Each row is a point. Each copy is the shape, with its points in the same order, stretched, turned, moved and blurred by noise. Say if it was mirrored as well.
(in the rows, 128 means zero)

Shape, 5 rows:
[[102 144]
 [156 119]
 [153 136]
 [ 80  87]
 [116  52]]
Copy 1 (5 x 2):
[[147 134]
 [ 92 117]
 [ 94 128]
 [156  70]
 [117  35]]
Copy 1 is: mirrored
Copy 2:
[[118 158]
 [109 106]
 [ 96 114]
 [177 156]
 [195 109]]
Copy 2 is: mirrored
Copy 3 (5 x 2):
[[121 114]
 [166 156]
 [148 160]
 [181  58]
 [227  79]]
Copy 3 is: only turned

Shape:
[[164  74 192]
 [154 126  79]
 [110 112 111]
 [114 120 166]
 [156  85 104]
 [166 117 202]
 [118 113 139]
 [157 192  42]]
Copy 1, 8 rows:
[[169 151 173]
 [129 109  75]
 [101 109 119]
 [110 149 151]
 [149 101 110]
 [153 182 157]
 [109 128 133]
 [102 125  21]]
Copy 1 is: only turned
Copy 2:
[[156  58 205]
 [ 90 110  78]
 [ 85 132 129]
 [129 129 176]
 [ 89  76 121]
 [189  85 184]
 [110 123 160]
 [105 169  12]]
Copy 2 is: only turned
Copy 3 (8 x 3):
[[ 26 103 168]
 [139 110  87]
 [140 119 149]
 [ 94 151 176]
 [105  79 113]
 [ 32 153 159]
 [110 132 158]
 [187 168  40]]
Copy 3 is: mirrored
Copy 4 (8 x 3):
[[160 186 173]
 [162  97 120]
 [123 121 134]
 [119 164 131]
 [159 113 158]
 [156 195 138]
 [123 143 134]
 [166  78  61]]
Copy 4 is: only turned

Shape (9 x 4):
[[ 69 166 159 143]
 [ 92 142 119 112]
 [176 117 107 122]
 [156 150  74 112]
 [106 195 136 152]
 [ 45 147 131 138]
 [175 115 118  94]
 [183 156  97  62]
 [ 56 151 134 107]]
Copy 1:
[[ 69 178 184 139]
 [ 72 144 138 141]
 [140 112 131  88]
 [ 88 134 103  84]
 [ 61 192 170  91]
 [ 60 179 152 172]
 [135  86 138  88]
 [ 85  85 123  60]
 [ 49 155 151 163]]
Copy 1 is: only turned
Copy 2, 9 rows:
[[107 211 147 188]
 [ 90 157 123 151]
 [172 123 113  98]
 [122 147 120  72]
 [119 229 160 142]
 [ 78 207 106 199]
 [153 101 139 112]
 [128  94 158  79]
 [ 72 173 132 187]]
Copy 2 is: only turned
Copy 3, 9 rows:
[[175 104  59  86]
 [127 136  86  96]
 [123 155 164 131]
 [114 205 127 120]
 [181 161  77 101]
 [141 114  34 101]
 [114 139 175 105]
 [100 192 169  80]
 [130 121  52  77]]
Copy 3 is: mirrored
Copy 4 (9 x 4):
[[ 61 169  80 100]
 [ 97 130  93 105]
 [158 133 162 158]
 [165 126  96 157]
 [ 96 189  68 130]
 [ 34 125  77 101]
 [172 128 152 135]
 [212 156 113 111]
 [ 80 126  91  75]]
Copy 4 is: only turned

Shape:
[[151  98 173  95 104 108]
 [157 121 120 140 127 137]
 [147 145 206 150 140 111]
 [158 148 115  48 148 209]
 [108  97 114 183 147 126]
 [111 155 119  74 126 171]
 [101 159  88 185 116 160]
 [139 222  90  81 138 178]
 [132 122 190 143 118 142]
 [ 88 135 116 196 160 106]]
Copy 1 (10 x 6):
[[144 155 133  83 119 189]
 [136 139  96 122 150 120]
 [135 174  83 145  95 173]
 [ 54 128 129 102 227 178]
 [162 116 120 186 118  75]
 [ 48 120 158 140 179 154]
 [ 94  90 112 190 130  58]
 [ 18 144 120 136 185 107]
 [121 134 106 157 119 184]
 [144 145 119 211  94  57]]
Copy 1 is: only turned
Copy 2 (10 x 6):
[[139 108 133  90 118 148]
 [134 137 136 159 119 132]
 [115  62 172 107 143 126]
 [241 175 116 179 121 227]
 [ 80 118  94 188 135  94]
 [206 167 105 151 158 187]
 [142 174 113 176 167  74]
 [226 208 147 179 170 201]
 [141  84 146 111 131 115]
 [ 72 112 108 192 172 100]]
Copy 2 is: mirrored

Shape:
[[148 143 142 120 165 148 109 115]
 [142 107 105 154  28 143 121  89]
 [137 114 136 133 164 143 115  93]
 [120 128 133 135 124  73 131 249]
 [132 111  26 103 134 131 118  83]
 [150 125 135 134 167 130 163  88]
 [ 96 109 122 130  70 106 117 123]
 [142  82 136 114 155 115 111 145]
 [137  98 137 152 154 144 102 195]
 [124 120 115 151 113 149 109  92]
 [125 126 136 120 168 122 116 110]
 [111 115 140 158 177 146 151 161]
 [136 138 132 157 175  40 123  91]]
Copy 1, 13 rows:
[[ 99 144 123 130 117 145  84 152]
 [ 85 103 146 131 206 153 206 116]
 [100 150 139 105 114 141 105 157]
 [185 155  74  86 187 107 103  96]
 [119 178 140 147  88 184 202  86]
 [122 154 160 144 117 116 121 155]
 [135 103 145  96 171 128 176  97]
 [143 163  98  74 145 156 117 150]
 [104 170  62  59 152 137  88 154]
 [ 81 133 146 112 138 137 140 131]
 [125 147 142 111 110 134  99 137]
 [109 162 115  84 110  90 101 150]
 [175 164 200 128 142 111  74 108]]
Copy 1 is: only turned
Copy 2, 13 rows:
[[158 110  91 117  98 140 170  99]
 [178 197 102 187 183 127  82 195]
 [139 101  81 128 120 139 138  92]
 [ 54 182 163 102  87 168  86 151]
 [198  88 128  87 137 122 106 110]
 [126  66  83 120 100 127 125 121]
 [122 177 142 163 184 142  99 167]
 [112 122 119 136 101 144  91  72]
 [ 88 173 108 106 100 128 101  80]
 [153 145  94 139 158 124 118 129]
 [126 103 106 116 113 151 137  92]
 [ 76 122  97  96 113 116 116 109]
 [ 87  64  76  95 107 218 102 107]]
Copy 2 is: only turned
